Every row gives one point. To make a cloud, some directions were put in groups of two or more. Within a group, all points are equally far from the middle, so they leave a hole (a ring in 2 directions, a hollow ball in 3). The other directions are filled evenly. Then the cloud was stretched, turned, moved and blurred a little. How many holes are there, and how many directions does each take, smallest first?

Cloud, 15 rows:
[[-22 -40]
 [-24   7]
 [  4 -32]
 [ 11  20]
 [ 16  28]
 [ 36 -61]
 [-23 -11]
 [-19 -37]
 [ 50 -61]
 [ 14 -32]
 [ 20 -18]
 [-29 -36]
 [-22 -25]
 [  0 -51]
 [ 18 -23]]
Holes: 0

Cloud:
[[-55 -18   4]
 [-42 -25  36]
 [ 29 -12 -37]
 [-45 -46  -2]
 [-37  -7 -23]
 [ 16 -53  13]
 [  7 -33 -40]
 [-11  16  30]
 [ 18 -23 -41]
 [-37  11   2]
 [  5  21 -18]
 [-38 -44 -17]
 [ 11 -53  17]
 [ 19  -5  37]
 [-39 -21  39]
 [-49 -42  13]
 [ 47  -3   5]
 [-21 -40  39]
 [ 12 -38  34]
 [ -3   4 -36]
 [-52 -34  20]]
Holes: 1 (3)

Cloud, 31 rows:
[[ 60 -27 -34  -4]
 [ 20 -40  39 -30]
 [ 33  -1   4  45]
 [  0 -18  22 -52]
 [ -7 -46 -12 -14]
 [  1  49 -31 -14]
 [-30  20  28  14]
 [  3 -52  31  -7]
 [ 39  33 -34 -38]
 [  5 -27  33 -47]
 [-22 -30 -11  10]
 [ -4  47 -27 -20]
 [  0  39 -20 -37]
 [-36  14  14  14]
 [ 55 -38  12   2]
 [ 40 -19 -44  22]
 [ 24  20  45 -27]
 [-11  45 -20 -20]
 [ 54 -34  22 -11]
 [  1 -34  17 -47]
 [ 23  41 -33 -35]
 [ 17 -22 -25 -48]
 [-29  23  29  10]
 [ 60 -34  -2   7]
 [ 15  27  27  35]
 [-18 -38  21  16]
 [  7  33 -44  22]
 [ 11 -51  34  -3]
 [ 32 -24 -48  11]
 [ 52 -25 -33  17]
 [ 67   2   4 -27]]
Holes: 2 (2, 2)

Cloud, 86 rows:
[[ -3  -5 -17 -27 -43 -39  44  14]
 [-38  18 -60 -30  -4  -4  -2  25]
 [-29  41 -13  37  18 -27 -29  -4]
 [-15 -17 -60 -45  19   9  28   2]
 [-41  44  28  34  28 -16  -8 -29]
 [-38  -7 -35 -39 -38 -12 -26  46]
 [-23  -4 -27 -18 -54  53  47  55]
 [  6  11 -13 -63 -20  31 -24  65]
 [  5  56  14 -15  38  -1 -44   4]
 [ 32  -5 -21  -8  53 -18  32  23]
 [-40  -7  47 -47 -17  40  32  29]
 [  3  52  30   3  -7  33 -15  22]
 [-34 -14 -24 -78   3  25  -3   7]
 [-35   7 -13 -45  -6 -40  22  32]
 [ -2 -28   2 -46  -9 -22  67  17]
 [-12 -34 -34  -9   9  46 -21  49]
 [ 11 -33 -37 -73 -25  -9  31  32]
 [ 20   9   6  10 -32   8  65 -14]
 [ 12 -39  -8 -40  33  23  56  35]
 [-32   2 -40 -39 -26   5  26 -27]
 [ 53  26   3 -19  28 -19 -27  12]
 [  0  -3  19  41   8  32  47   8]
 [ 40  21  17   9 -14  23 -40  -8]
 [-31  -5  59 -54 -51  21  25   1]
 [-33   9 -11   1 -31   9  33 -49]
 [ 18 -40  -6  16 -52  25  55  -9]
 [  4   9   4 -32 -37 -10  41 -40]
 [-27  -3 -10 -25 -80  12  65  16]
 [  8 -43   2   8 -28 -12  72   3]
 [ 41  23  12  -8  51  18 -34   2]
 [ 32  42   9 -26  33  17 -20  -9]
 [ -2 -11  -5 -40   6  14 -41 -31]
 [ 61 -39 -26 -25  -6 -13  -1  43]
 [-24  14  36 -42 -33 -31  -5  45]
 [-23  44 -23   6  11 -26  23  20]
 [ -9  -1 -33 -29  39  28 -17 -19]
 [  7  24  16 -22 -50  13  26 -36]
 [ -4 -48  -4  -8  -9  59  -6  42]
 [-47 -34   0  16  35  17 -21  16]
 [ 10 -33  32  27 -65  24 -13  32]
 [-13  25  37  10  33 -26 -66 -13]
 [-60   8  -2  11  56  -8   6   3]
 [ 37   9   1  37  12 -29 -28 -12]
 [-73 -12  20  12  11   6   8  39]
 [-14 -14  28  51  32   9 -20 -23]
 [ -1 -25 -28  -3 -10  61  45  12]
 [ 46 -25  35 -46  32  -2 -15  31]
 [  5 -41 -27 -65 -50  13   5  68]
 [ 32  13 -10 -48   2 -34 -19  23]
 [-25  10  19   3 -43  63   7  30]
 [-33   9 -48 -56 -44   5  18  30]
 [-45 -29  22 -28  18 -32  -7  12]
 [ 70 -31   9   7  14  -7  -4  -2]
 [-30   8 -24  17  26 -23  -7 -42]
 [  0 -16  -4  14 -40  18  -3 -41]
 [-46  -3 -45  20  -6  -5   8 -22]
 [ 28 -23 -28 -17  35   0 -48  34]
 [-24  38 -16 -48  14  17  21 -22]
 [-39 -42 -45 -38 -39  30   8  26]
 [-35   5  68 -36 -11  11 -34  22]
 [ -8 -22   1  31 -42 -40  -3   2]
 [-74  -2 -36 -28 -27  11  14  51]
 [ 43 -24  25 -34  47   1 -30   2]
 [ 29 -16  19 -25 -39 -42   9  34]
 [-23 -28 -15 -26 -48  67  22  29]
 [-77  18 -17  27 -17  10  15  -4]
 [ 33 -14  40 -22 -60  33  18 -12]
 [-36 -10  30 -22  29 -28 -16 -39]
 [-19 -13  -2 -26 -12  31  46  84]
 [ 29  -6   4 -54 -14  30 -17 -23]
 [ 27 -35  30  30  22  10  20 -26]
 [-52  27 -42  -1 -18  10  12 -13]
 [  1 -19 -24  -3 -34   7 -24 -27]
 [-66  49   2  -6  -5  -6  16  23]
 [  7  37   5  14  38 -43 -15  -6]
 [-10  10  41  22 -48 -37 -17   5]
 [ 40 -47 -48  -8  21   7  31  30]
 [  1 -24  -1  22 -55 -31  10  53]
 [ 10 -59   6   9  35  -3  19  -3]
 [-14 -33 -19 -16 -60   8 -33  56]
 [  8  13  40  11  -6 -45 -13 -32]
 [-50  19  36 -13 -30  38  -1  56]
 [-25  28  19 -58 -42  28  46  24]
 [ 10 -10  26 -20  31  38  23 -36]
 [-29  13 -33  26  -9   1 -42  -5]
 [ 23 -38 -24 -49   0  -3  60  -6]]
Holes: 1 (8)
